Each row is a point. Each copy is the shape, with its points in the same order, turned, moved and blurred by noise. Some copies are also mirrored. Which?
In the rows, 128 means zero.

Shape:
[[175 177]
 [128 126]
 [124 160]
 [102  72]
 [110  78]
 [183 204]
 [ 78 118]
 [ 93 108]]
Copy 1:
[[175  82]
 [104 128]
 [108  93]
 [ 71 166]
 [ 84 174]
 [184  67]
 [ 56 117]
 [ 79 131]]
Copy 1 is: mirrored
Copy 2, 8 rows:
[[218 107]
 [126 125]
 [157 147]
 [ 69 106]
 [ 82 116]
 [232 109]
 [104 155]
 [ 93 141]]
Copy 2 is: only turned
Copy 3 (8 x 2):
[[182 160]
 [114 135]
 [152 125]
 [ 56 134]
 [ 62 130]
 [212 159]
 [ 90  98]
 [ 80 104]]
Copy 3 is: mirrored

Shape (9 x 3):
[[ 97 110 113]
 [ 56 134  69]
 [157 142 158]
 [ 72 125  91]
 [ 81 134 182]
 [ 88 133  80]
 [ 62 172  77]
 [154 160 196]
 [132 146 186]]
Copy 1 (9 x 3):
[[ 86 114 129]
 [ 31 112  91]
 [164 150 121]
 [ 58 119 106]
 [ 97 175 168]
 [ 69 112  90]
 [ 42 148  69]
 [172 182 140]
 [149 169 147]]
Copy 1 is: only turned
Copy 2:
[[ 96  93 128]
 [ 65 114  82]
 [142 151 179]
 [ 77 111 112]
 [ 67 131 194]
 [ 89 125  95]
 [ 59 158  87]
 [150 181 211]
 [125 153 200]]
Copy 2 is: only turned

Shape, 8 rows:
[[136 110 136]
 [140 114 130]
 [114 148 136]
 [  7 126 127]
 [151 139 102]
 [145 131 128]
 [134 156 132]
 [142 134 112]]
Copy 1 (8 x 3):
[[104 140 140]
 [101 134 134]
 [141 152 108]
 [236 164 137]
 [100 119  94]
 [100 141 116]
 [113 157  89]
 [108 129 100]]
Copy 1 is: mirrored
Copy 2:
[[152 113 140]
 [154 119 136]
 [114 127 132]
 [ 50  43 108]
 [156 145 103]
 [149 136 132]
 [127 147 130]
 [147 133 115]]
Copy 2 is: only turned
Copy 3, 8 rows:
[[122 105 118]
 [123 110 109]
 [142 140 134]
 [ 71 171 216]
 [132 138  90]
 [137 121 105]
 [146 141 114]
 [131 135  99]]
Copy 3 is: only turned
Copy 4:
[[142 138 154]
 [137 140 149]
 [121 112 117]
 [ 33  61 164]
 [123 161 117]
 [141 141 126]
 [130 124 110]
 [127 157 127]]
Copy 4 is: mirrored

Shape, 8 rows:
[[128 177 128  83]
 [151 129  73 132]
 [154  62  61  59]
 [130 146 156 154]
 [105 145  99 135]
 [108 111 179  65]
 [167  59  94 103]
 [128 112 148 134]]
Copy 1 (8 x 4):
[[165 183 119 114]
 [ 99 146  69 115]
 [169 100   7 107]
 [115 128 149 142]
 [111 144 111  92]
 [210 115 135 120]
 [137  83  40 135]
 [133 110 130 128]]
Copy 1 is: only turned
Copy 2, 8 rows:
[[ 84 153 110 158]
 [169 150  93 163]
 [169  83  37 117]
 [144 146 176 151]
 [158 170 127 139]
 [ 83  90 151  93]
 [185  82  82 135]
 [154 123 159 132]]
Copy 2 is: mirrored
Copy 3, 8 rows:
[[116 163 100 106]
 [174  99 121 129]
 [228 133 166  70]
 [ 99 132 137 164]
 [117 104 130 114]
 [104 198 181 100]
 [204 130 187 124]
 [122 141 163 146]]
Copy 3 is: only turned
Copy 4 (8 x 4):
[[128 198 118  97]
 [112 127  70 117]
 [207 123  38 123]
 [ 99 139 154 140]
 [111 127 113  83]
 [195 173 164 120]
 [182 107  67 157]
 [136 124 143 137]]
Copy 4 is: only turned
